Every row gives one point. Each copy is the shape, with its points in the same order, stretched, turned, moved and blurred by noise. Some copies are also mirrored. Which?

Shape (8 x 2):
[[-10  33]
 [-31   0]
 [  3  28]
 [ 25 -23]
 [ -2   7]
 [ 37  18]
 [  9 -65]
 [-41 -58]]
Copy 1 (8 x 2):
[[-21  22]
 [-25 -15]
 [ -7  30]
 [ 40  -4]
 [ -7   5]
 [ 24  36]
 [ 49 -34]
 [ -4 -59]]
Copy 1 is: only turned
Copy 2 (8 x 2):
[[-29 -18]
 [  6 -26]
 [-23  -5]
 [ 13  28]
 [ -7  -6]
 [-23  25]
 [ 52  23]
 [ 56 -18]]
Copy 2 is: only turned
Copy 3 (8 x 2):
[[ 46  -6]
 [ 33  23]
 [ 31 -16]
 [-19 -15]
 [ 24  -6]
 [  7 -45]
 [-36  17]
 [ -1  57]]
Copy 3 is: only turned

Shape (9 x 3):
[[-51 -19  28]
 [-16 -27   8]
 [ 41  36  -2]
 [  2   1   4]
 [ 12 -10   7]
 [  7  22  18]
 [ 32   4  -2]
 [ 13  54 -50]
 [ 27   9 -21]]
Copy 1 (9 x 3):
[[-36 -58 -38]
 [ -5 -40 -11]
 [  5  67  37]
 [ -5   7   6]
 [  9  -1  22]
 [-18  25  17]
 [ 17  29  32]
 [ 33  89 -26]
 [ 26  39  20]]
Copy 1 is: only turned
Copy 2 (9 x 3):
[[-22  46 -45]
 [  0  39 -10]
 [ -5 -19  31]
 [ -4  14   1]
 [  0  14  13]
 [-21   4   1]
 [  7   4  30]
 [ 16 -44 -17]
 [ 17  -4  20]]
Copy 2 is: mirrored
Copy 3 (9 x 3):
[[-41  23 -63]
 [-31 -12 -19]
 [ 45 -14  40]
 [ -1  -5  -1]
 [ -5 -16   8]
 [ 22   9  -4]
 [ 20 -26  23]
 [ 90 -37   2]
 [ 33 -39  30]]
Copy 3 is: only turned
Copy 4 (9 x 3):
[[-54   9  59]
 [-19 -14  24]
 [ 57  28 -26]
 [ 10   7   6]
 [ 15  -6   8]
 [ 20  30  13]
 [ 40   4 -15]
 [ 37  30 -69]
 [ 35   1 -35]]
Copy 4 is: only turned

Shape (9 x 4):
[[-26 -29  35  -9]
 [-30 -18 -57 -28]
 [  2   7   8 -33]
 [-67 -56  28  48]
 [ -6   6  31 -12]
 [-31 -42  -3  32]
 [ 23 -17  28  11]
 [ -8 -27 -45  -8]
 [ 15  26 -35 -12]]
Copy 1 (9 x 4):
[[-19  23   7 -39]
 [ 26 -33 -16 -19]
 [ 28  27 -28 -13]
 [-72  -6  68 -30]
 [ 11  34  -4 -12]
 [-44  -8  25  -9]
 [-22  30 -19  -4]
 [  5 -23 -21  -5]
 [ 48  -2 -25  28]]
Copy 1 is: mirrored
Copy 2 (9 x 4):
[[ 29  36   5 -39]
 [  1 -15 -26 -20]
 [ 39   5   3  -8]
 [-24  52  11 -88]
 [ 37  16  21 -15]
 [-19  40  -7 -45]
 [ 20  51  12   2]
 [-10   9 -22  -5]
 [  8 -13   6  23]]
Copy 2 is: mirrored

Shape (7 x 4):
[[ 34  17  20 -28]
 [-48 -14 -40  32]
 [ 31   7 -11 -17]
 [  7  30  20  -8]
 [ 50   9  -8  35]
 [ 44  -6 -22 -27]
 [ -8  24 -38  16]]
Copy 1 (7 x 4):
[[-51 -15 -25 -32]
 [ 59   8  16  38]
 [-48 -16  -9  -1]
 [-19  17 -26 -22]
 [-58  15  35 -21]
 [-66 -28   4   6]
 [-20  22 -19  28]]
Copy 1 is: mirrored
Copy 2 (7 x 4):
[[ 17  -8  44 -16]
 [-17  -9 -71  12]
 [ 31 -15  11 -24]
 [-19   9  24 -11]
 [ 45  42  -4 -16]
 [ 54 -33  13 -31]
 [-10  -3 -40 -33]]
Copy 2 is: only turned
Copy 3 (7 x 4):
[[-24  -2 -40   9]
 [ 17 -23  55   6]
 [-24 -29 -29  -2]
 [  2   4 -17  -3]
 [ 24 -41 -41 -13]
 [-46 -46 -35   5]
 [ -3 -29   9 -27]]
Copy 3 is: mirrored
Copy 4 (7 x 4):
[[ 21  26 -18 -40]
 [ -7 -40  43  70]
 [ 35  19   4 -13]
 [ -4  14   3 -31]
 [ 30 -21  36 -47]
 [ 52  22   4  -7]
 [  8   3  58  26]]
Copy 4 is: only turned

Shape (11 x 6):
[[ 20 -36 -20  -8  20  -8]
 [-20   8  10   6  18  -3]
 [-22  43  57  -6 -66  46]
 [-32 -28  16  37  -8 -13]
 [ 17 -66 -36   5 -26  -4]
 [ 16 -17 -11  -5  -6 -36]
 [-18  13   7 -63 -26  13]
 [  7  25  19  28   5  13]
 [ 10 -27  17  45   8  -1]
 [-34  39  25 -17 -24 -21]
 [ 17 -34  27 -21  -8  -1]]
Copy 1 (11 x 6):
[[ 23 -21 -29   0   7 -22]
 [-10   9 -28  31  -1  -1]
 [  7 -11  50  14 -60  45]
 [ 19  48 -38   7 -10   8]
 [ 59 -13 -21 -56  -4   3]
 [ 12   0   2  -5  -8 -31]
 [-23 -53  17  -6 -43   5]
 [ 20  14   6  39   3   3]
 [ 44  31 -27  21  -1  -4]
 [-34   9  28  21 -28  -4]
 [ 23 -24  -3   9 -48 -19]]
Copy 1 is: only turned
Copy 2 (11 x 6):
[[  0 -11 -25 -13  40   5]
 [-11  -6  12  20 -19  17]
 [-30 -55  20 -75 -56  27]
 [-26  41  10 -10  -6  59]
 [-18  33 -49 -63  34  33]
 [-31 -22 -32   4  -3  29]
 [-71 -52  -6 -37   1 -27]
 [ 29 -24   6   0 -35  22]
 [ 24  17   6 -10   4  67]
 [-67 -33   3  14 -56  22]
 [-19 -47  -9 -33  48  40]]
Copy 2 is: only turned
Copy 3 (11 x 6):
[[ 12   9  -3  -9  -4 -30]
 [-24 -19 -27  10  -8   2]
 [ 17 -79  -4  13  39  58]
 [ -2 -39 -33  37 -31 -19]
 [ 52  -5  17  -8 -23 -29]
 [ 10  16 -10  19 -14  -1]
 [ 22 -17 -29 -32  18  65]
 [-27 -35   7  29  12   0]
 [-13 -25   0  34   2 -42]
 [-12 -21 -49  24 -11  57]
 [ 20  -9 -28  -9  31 -16]]
Copy 3 is: mirrored
Copy 4 (11 x 6):
[[  5  31   5  21  20  39]
 [ -9  23  -1  45 -14 -35]
 [ 10 -71  44   2  -1 -83]
 [ 13  -6 -14  76  -2 -18]
 [ 22 -17   2  25  37  72]
 [ -1   7 -28  13 -17  20]
 [-14 -14  66  -6 -29  -4]
 [-14   5 -19   9  15 -59]
 [ 26   7 -33  38  22 -17]
 [-25 -20   6  19 -60 -49]
 [ 47   6  20  -1  -2   2]]
Copy 4 is: mirrored

Shape (10 x 6):
[[-16  -1 -20  19  26 -31]
 [ 39   7  16  13  16  11]
 [-22 -42 -37   0 -30  19]
 [-12 -31  13   0  44  40]
 [-27  49  45  29  -9  23]
 [ 44 -37 -26 -31 -23  29]
 [ 25  25   1 -13   4 -12]
 [-24  37 -23 -32  16   2]
 [-30 -37  35  15 -47 -18]
 [ 59 -34 -29 -24  32 -19]]
Copy 1 (10 x 6):
[[ 28 -27 -24  59 -12  -1]
 [-18 -13 -37 -12  18 -48]
 [-35   6  -8  53 -19  46]
 [-43 -34  12  32  52   2]
 [ -9 -27  40 -24 -50 -71]
 [-35  29 -40  -1  36  25]
 [ 28   6 -19 -11   6 -31]
 [ 63  15  43  21  10 -10]
 [-57 -41  -7   6 -64  45]
 [  9   3 -76  25  68  18]]
Copy 1 is: mirrored
Copy 2 (10 x 6):
[[-28 -18   4  39 -21 -15]
 [ 36   9 -17  14   3 -21]
 [-11 -39  18 -19  -6 -47]
 [ 49 -36 -12  14 -47 -30]
 [ 56 -14   1   4   7  33]
 [ 30  12  -6 -35   3 -57]
 [  4  23 -22  -9   5  -3]
 [-15  -6 -47 -17  -9   4]
 [ 15 -14  49 -14 -13  -9]
 [-20  30  -6   8 -21 -53]]
Copy 2 is: mirrored
Copy 3 (10 x 6):
[[ -9  38  37  36  -9 -22]
 [ 34  26 -11 -15  30   2]
 [  4 -21   2 -19 -45  -2]
 [ 42 -23   3  23   2  39]
 [ 18   1 -51  28  24 -43]
 [ 20 -23  -1 -61   3  26]
 [-16  19   1  -9  32 -18]
 [-36   5   7  26  11   8]
 [ 27 -17  11  -2 -16 -68]
 [  1  25  57 -23  15  21]]
Copy 3 is: mirrored

Shape (14 x 8):
[[-30   2   9  -7  -9  -5  27 -16]
 [  4 -35 -14   4   6 -13  -1   7]
 [-31 -11 -22 -50  -4 -10   8 -14]
 [ 47   5  45  -9  -1  20 -59  20]
 [-58  -6 -18 -20 -19 -24   4  29]
 [-63  -9  18 -30  13 -52  30 -12]
 [ -2  -1  -4   7   6  20  26  11]
 [ 50  39  26  15 -20  23 -67  12]
 [ 43  19  35 -46 -24  37 -50  17]
 [  3 -29  20   4 -31 -36  48  21]
 [-12 -13  18 -15  -5   1  -1   7]
 [ 41   1  -6  -1 -28  15 -55 -25]
 [-25  12 -27 -29 -14 -35  29 -10]
 [-33 -22  24  -7 -35   5   2  -5]]
Copy 1 (14 x 8):
[[ -6   9  15   0  16  -3  -9   9]
 [ -7  -1   0   6 -16  22  10 -18]
 [ 13  19  37  23   3 -35  10   7]
 [-57 -21  18 -26  17 -18  19 -95]
 [ 16  24  22  48  14 -17 -36 -18]
 [ 13  12  54  29  41  10  11  14]
 [-16  -8  -2 -16 -16  -3 -23   1]
 [-38 -20 -26 -11  32 -36   7 -91]
 [-61  -8  28 -24  12 -66  11 -79]
 [-46  16  -9   9 -14  35  -7  -2]
 [-22   9  26  -7  10  -5  -3 -32]
 [-18   5 -22 -10  13 -28  40 -61]
 [ 13  15   9  43   8 -29  -2  24]
 [-18  32  15 -14  24   1 -10 -33]]
Copy 1 is: mirrored
Copy 2 (14 x 8):
[[ 21  48 -41 -23  14   7 -33 -11]
 [-26   6 -10 -28  14   1  -1  32]
 [ 29  27 -60 -10  46   6 -29   2]
 [ -2 -38  32  62 -27   8 -15  35]
 [ 12  51 -31 -43  53 -17 -49  13]
 [ 58  72 -55 -62  48 -20 -27   5]
 [ -8  32 -23   3   9   2 -15 -21]
 [-18 -56  45  47 -34  23 -30  20]
 [ 20 -38   0  95 -17  12 -35  17]
 [-25  36 -30 -38 -13 -42 -24  27]
 [  8  29 -21   7  14   0 -24   9]
 [-26 -62   5  20 -29  44 -19  37]
 [ 19  20 -50 -49  30 -11 -40  -9]
 [  5  43 -31  -2  10  17 -40  25]]
Copy 2 is: only turned

Shape (12 x 9):
[[-22 -78  -5 -13  51 -10   7  -9  -3]
 [-12  26 -39 -30  31  13 -12 -11   9]
 [  8  12  13 -21  20  23  13  13  19]
 [ 22 -42 -11   8 -18  -7  -7  49  10]
 [-27  17   3  11  62  -6 -12   4  -3]
 [ 18  -7  13 -27  42   6  11 -21 -38]
 [ 78  -3  12  32  61 -32 -28 -18   6]
 [ -8  -3  -6 -51 -31 -28  26 -15  50]
 [-37  24  17 -14  -5   9 -62   4  40]
 [ 29   5  -1  35  -2  18  33   3 -34]
 [  9  43  12 -15  -9 -15  -4   1 -19]
 [ 55   2  50  40 -55   3   8 -63 -55]]
Copy 1 (12 x 9):
[[ 23 -49  35   9   9  69 -14 -38  11]
 [ 11  40  -5  36   4  15 -10  -1 -26]
 [ -5  -3 -11  -2  -9  47  -5  26 -24]
 [ -2 -45   3 -35 -44  13 -27 -13 -28]
 [ 31  20  37   6  40  55 -27  18 -12]
 [  8 -10 -26  -2  47  44  18  -7  13]
 [ 61  -5  -1 -42 -29  43  -9   9  62]
 [-38 -31  -9  35 -17   2 -12  27  11]
 [-45  36  46  -7  -8  10  -1   6 -20]
 [ 29 -27 -24 -19  44   6  14  24 -27]
 [-24   9 -23  -5  46  -6  -5  24  -3]
 [-19 -54 -37 -54  84 -44  85  15  48]]
Copy 1 is: only turned
Copy 2 (12 x 9):
[[-23   9 -14  36  42 -65   8 -11 -17]
 [  0  -2 -44  -1 -34 -20  12 -17 -20]
 [ -6  -2  -5 -19  -5 -23   5  12  13]
 [-50  41  -8  24   9  -7 -31  38  -3]
 [ -1  29 -31 -14  22  -7  46 -14  -8]
 [ 41   5  -2 -17  29 -14  -3 -12 -23]
 [ 85  82  21   4  -6  -4   9  -3   6]
 [-25 -48  28  43 -45  -7 -14  14  29]
 [-30   4 -47  10 -12   5   6 -19  54]
 [-19  39  27 -35  20  10 -10  -4 -33]
 [ 14   8   1 -16   0  46  -8   6  -1]
 [ 23  29  81 -24  34  52 -54 -45   7]]
Copy 2 is: mirrored
Copy 3 (12 x 9):
[[-18 -41 -10   2 -16 -32 -17  44   2]
 [ 38 -14  15 -12 -46  32   7   9  -4]
 [ 13  15  13  14   1  26  27  13   3]
 [-19  63   5 -31 -23 -16   3  23 -29]
 [ 24 -33  -9   6   1  32  -7  -9 -28]
 [ -6 -12  23  18   3   4 -15  -3  29]
 [ 34  31  -3  28  22 -26 -70   0  -1]
 [ 16  19 -26 -46 -14  16  24  67  39]
 [ 20  14 -67 -12 -26  42  36   0  -9]
 [  8  25  43  -8  22 -23  13 -26  -1]
 [ 11  31 -13 -18  -3  32  11 -21  18]
 [ -4  43  -2   4  58 -58  28 -63  55]]
Copy 3 is: only turned
Copy 4 (12 x 9):
[[ 59 -10  -8 -28   1  39 -24 -14   0]
 [ 12  24  35   5  48  26  24 -17  25]
 [ 16  26   4  33  16  23  31 -27  17]
 [-24  31 -38 -24   5  26  10 -26 -11]
 [  8 -29  27   4  20  26  19 -37  33]
 [ 54 -22 -25  30  27  22  12  23  36]
 [-23  -7 -57  32  54  47 -39 -24  43]
 [ 31  61  -1   2  18 -44   3 -33  13]
 [-27  34  48 -11 -26 -24  15 -28  58]
 [-13 -17 -20  41  23  17  22   7 -24]
 [  0  -3 -13  24  20 -30  38   2  45]
 [-13 -27 -44  63 -20 -65 -20  76  10]]
Copy 4 is: only turned

Shape (15 x 9):
[[ 28  28 -20  -4  16  46  -3   3   9]
 [ 20  -1  50  73  -8  -9 -52   1  18]
 [ 90  -9 -16 -11  17  -1  18  -9  16]
 [-18 -16  12   8 -19  15  25  -3 -33]
 [ 76 -24  18   2  22 -16  20  -1  21]
 [-13  43 -18 -10   2  49  37   0  -9]
 [  3  25   4  -4 -19 -17  18  20  10]
 [-22 -21 -21  62  16  26  -3   9   0]
 [-16 -13 -24  -8 -14  -7   5  13  20]
 [-21  29 -23  15  16 -15   3   0  17]
 [-24 -25 -21  -6  13 -15   0  18 -32]
 [-32   0  10  14 -21 -15 -23 -10  20]
 [ 39  -2 -10 -17   2   5  22  35  11]
 [-31 -27   5  30  -7   4  29   3  20]
 [-29  39 -18  14 -74 -17  16  10  -7]]
Copy 1 (15 x 9):
[[ 16  36  31   8  26  -8   8  -5   9]
 [-32 -62  38  51   3 -34  16  31 -39]
 [-24  27  45  11  -3 -40  38 -44 -12]
 [  5  35 -12 -46  -9  -8  -9  19 -11]
 [-44  18  40  16 -13 -37  17 -36 -38]
 [ 19  67  13 -39  21  30 -10   8  20]
 [-34   4  11 -16  13  15  -8 -18  -9]
 [  3  17  21 -10   4 -33  -8  50  30]
 [-17 -10  12 -30  -6 -14   5  -7  12]
 [-11  -8  20  -4   3  16  -6   6  30]
 [  1   6 -19 -21 -18 -17   3  -5  24]
 [-16 -54  13  -9 -15   1   3   8  -4]
 [-18  21  20  -8  24 -19   4 -36  -7]
 [-19  17  20 -39  -7  -6 -26  30  -2]
 [-35  -6  -4 -41   7  39  23  23  -3]]
Copy 1 is: mirrored
Copy 2 (15 x 9):
[[ 19  40  13 -27 -41 -32   7   5  -3]
 [ 31 -15  74  40   1  42  53  15  47]
 [ 48  27   6  27 -34 -55 -22 -47  28]
 [ -8 -34 -25  -2 -38 -12  -8  -2 -24]
 [ 50   9  16  40 -21 -24 -16 -57  20]
 [ 10  30 -27 -41 -50 -25  -3  22 -40]
 [ 48   5 -21 -19   4  -6  15  19  11]
 [ -8  -4  32  -1 -44  22 -37  22  -8]
 [ 19   9 -28 -26  -1  10 -14   6  23]
 [ 20  30  -6   1   6  11 -17  37  -7]
 [-16 -27 -20  -6   1 -23 -38   3 -23]
 [  7   4 -10   4  14  39  22  18  32]
 [ 47   9  -6 -31 -17 -37  -8 -19  10]
 [  8  -5 -15  -2 -29  39 -24   0  -5]
 [ 50 -18 -46 -32  -1   1  28  74  32]]
Copy 2 is: only turned
Copy 3 (15 x 9):
[[ 25 -27 -26 -40  14  55  36  29  11]
 [-66  -7  21 -39 -39  49 -41  48  -4]
 [-60  -9 -76 -59  53  19  38  29  -3]
 [ 29  28  15 -19  11 -18 -31  44  23]
 [-88 -13 -62 -30  33  -4  21  35 -11]
 [ 81  -3  -2 -28 -13  13  28  24  10]
 [-10  26  37  -7 -26  -6  19  12 -11]
 [ 21  16 -29   9 -27  53 -25  35  51]
 [  1  34  12  16  -1  22   3   4 -12]
 [ 22   2   2   5 -54  31  13 -27   7]
 [ 13  16   5  22  10  12 -22  -8  54]
 [  2  16  42  -3 -31  24 -29   3 -33]
 [-31   9 -17  -1  27   5  43  31   9]
 [ 12  34 -10  28 -33   4 -23  28 -11]
 [ 38  90  95 -36 -33 -10  -4  12 -11]]
Copy 3 is: only turned
Copy 4 (15 x 9):
[[  6  17 -34 -15  36  21  29 -22  36]
 [ 43 -16  21 -10  38 -48 -53  49 -14]
 [-27 -37 -22 -51  24  16 -12  -7  50]
 [-27  23 -17  18  20 -20  -1  16 -10]
 [-25 -61 -10 -27  34  11 -47   6  28]
 [-10  30 -35   8  12  25  58 -35   2]
 [-14 -10  26   2   2  -8  22 -15  -2]
 [ 11  55 -16  -8  18 -32 -27 -12   4]
 [-22   9  16  13 -10 -24  12 -13  22]
 [ 23  20  14   0 -30  13   8 -16  10]
 [-18  46   6  10   3   9 -22   9  17]
 [ 17  -5  33  23 -13 -36   2  25  -2]
 [-37 -12  -4 -12  42   9   5 -29  35]
 [-12  -7   0  28  -4 -45 -22 -16 -12]
 [-29  20  52 -12 -27 -53  63  -6 -41]]
Copy 4 is: only turned
